Every row gives one point. The window is the flat piece filled in between its corners: a triangle in 3 columns, a solid with four corners in 4, and so on. A path goes straight from each point to the next, and from the last back to the first. After which points does the path pass through the window?

Window (3 x 3)
0.010 -0.058 -0.029

-0.025 0.038 0.020

0.003 -0.014 0.018
Path:
(1): 0.007 0.032 0.028
(2): -0.039 -0.003 0.032
(3): -0.029 0.003 0.022
(4): 0.024 0.040 0.027
(5): 0.017 -0.013 -0.022
(6): -0.033 -0.037 -0.003
(7): -0.018 -0.046 0.023
(8): 0.015 -0.038 -0.025
Through the window after points: 7

Window (4 x 4)
0.036 0.008 -0.013 -0.019

0.007 0.005 0.021 0.017

-0.051 0.046 -0.065 0.002

-0.054 -0.010 0.032 0.006
Path:
(1): -0.025 0.024 0.027 0.004
(2): -0.015 -0.036 0.003 0.008
(3): 0.001 -0.028 -0.019 0.037
(4): -0.047 0.022 0.002 -0.003
(5): 0.032 0.044 -0.028 -0.023
(6): 0.062 -0.018 -0.041 0.013
(7): 0.009 -0.015 0.001 0.028
(8): -0.005 0.037 0.039 -0.005
(9): -0.003 0.042 0.008 -0.025
(10): -0.007 -0.007 -0.017 -0.007
(11): 0.004 -0.020 -0.011 0.017
(12): -0.048 0.048 0.005 -0.025
Through the window after points: 1, 3, 7, 11

Window (6 x 6)
-0.018 -0.004 0.004 -0.017 0.006 -0.013

-0.023 -0.058 -0.008 -0.060 -0.046 0.034

-0.051 -0.001 0.010 0.048 0.007 0.005

0.000 -0.002 -0.056 -0.008 -0.016 0.002

-0.024 -0.039 -0.036 -0.020 0.014 -0.007

0.018 0.015 0.006 0.035 -0.002 0.063
Path:
(1): -0.013 -0.025 -0.005 0.025 -0.016 -0.009
(2): -0.026 0.018 -0.033 -0.009 0.008 0.021
(3): -0.014 -0.002 -0.032 -0.037 -0.007 0.039
(4): 0.018 -0.041 -0.011 0.012 -0.025 0.002
(5): 0.006 -0.036 -0.021 0.010 -0.020 -0.012
(6): -0.041 0.001 -0.026 -0.006 -0.002 0.040
(7): -0.057 0.021 -0.033 0.013 0.019 0.037
(8): -0.038 -0.014 0.014 0.039 -0.001 -0.002
(9): -0.013 -0.057 -0.007 -0.025 -0.027 0.007
(10): -0.032 -0.006 -0.006 -0.063 -0.027 0.039
(11): -0.027 -0.045 -0.011 -0.064 -0.032 0.035
(12): -0.009 -0.055 -0.008 -0.016 -0.047 0.016
(13): 0.014 -0.032 0.022 0.037 -0.021 0.028
(14): -0.023 0.002 0.006 0.014 0.005 0.041
(15): -0.011 0.011 -0.005 -0.017 -0.019 0.042
(16): -0.019 -0.043 0.009 0.034 -0.008 -0.006
Through the window after points: 1, 7, 9, 11

Window (8 x 8)
-0.031 -0.007 -0.042 0.063 -0.058 0.007 0.001 -0.037

-0.037 0.000 0.020 -0.023 -0.048 0.044 0.013 0.026

-0.024 -0.040 -0.041 -0.002 0.006 -0.028 0.047 -0.012

-0.013 0.003 -0.022 -0.029 -0.026 -0.035 -0.074 0.002

0.027 -0.008 0.004 0.037 0.018 -0.026 -0.059 0.022

-0.003 -0.010 0.006 0.011 0.022 0.058 0.042 -0.032

0.029 -0.008 -0.043 -0.011 0.027 -0.003 0.032 0.015

-0.034 0.035 0.008 -0.003 0.039 0.004 -0.040 0.017
Path:
(1): 0.008 0.025 -0.016 -0.005 -0.032 -0.038 -0.017 -0.022
(2): -0.011 0.047 0.018 0.018 -0.012 -0.027 0.005 -0.008
(3): -0.031 -0.060 -0.029 -0.013 0.003 0.033 -0.017 0.004
(4): -0.031 -0.015 -0.037 -0.023 -0.007 0.020 -0.021 0.009
(5): -0.017 0.018 0.001 -0.015 -0.020 -0.027 -0.023 -0.006
(6): -0.034 0.020 0.022 0.035 -0.040 -0.023 -0.009 -0.017
(7): -0.012 -0.017 -0.060 0.029 -0.005 0.029 -0.013 -0.010
(8): 0.000 -0.028 -0.022 0.026 0.016 0.013 -0.048 0.017
(9): 0.009 0.013 0.019 0.006 -0.008 -0.011 -0.001 0.009
(10): -0.015 0.007 0.004 0.020 -0.045 -0.014 0.011 -0.007
(11): -0.041 -0.023 -0.049 0.016 -0.022 0.059 -0.014 -0.006
(12): -0.008 -0.026 -0.055 0.019 0.024 0.004 -0.014 0.001
(13): -0.004 0.027 0.023 0.000 -0.010 -0.034 0.015 -0.029
(14): -0.024 -0.002 0.008 0.009 -0.019 -0.002 0.000 -0.032
(15): -0.021 0.002 -0.059 0.002 -0.002 0.030 -0.073 0.044
(16): -0.059 -0.034 -0.026 0.023 0.010 0.034 -0.047 0.019
Through the window after points: 6, 8, 10, 16
